Each row is a point. Two turns around zero, p and q, are shown by what they do to some points. Where does a point land after both, in the order given? Backwards means that the second turn is done in reverse. Each puzzle has new turns, and all numbers are rounded.

Turn p:
[ 0.25 -0.44  0.06] -> [-0.06 -0.50 -0.04]
[ 0.00  0.05 -0.24] -> [ 0.08  0.08 -0.22]
[0.12 0.43 0.20] -> [0.29 0.23 0.32]
[-0.08  0.13  0.31] -> [-0.06  0.10  0.33]
[-0.29 -0.18 -0.33] -> [-0.25  0.09 -0.39]
Turn q:
[ 0.22  0.41 -0.23] -> [-0.17  0.45 -0.20]
[-0.22  0.19 -0.14] -> [-0.29  0.08  0.11]
[ 0.41 -0.01  0.20] -> [ 0.39  0.17 -0.16]
[0.04 0.03 0.10] -> [0.09 0.05 0.05]
[-0.35 -0.41 -0.23] -> [-0.25 -0.53 -0.01]
[-0.10 -0.21  0.30] -> [ 0.23 -0.21  0.22]
Where do these land?
q, then p: [ 0.32 -0.51 -0.17] -> [ 0.09 -0.33 -0.53]
q, then p: [ 0.19  0.09 -0.05] -> [ 0.16  0.12 -0.09]
p, then q: [-0.19  0.17  0.23] -> [0.06 0.16 0.30]
p, then q backwards: [-0.33  0.25 -0.02] -> [ 0.08  0.40 -0.05]
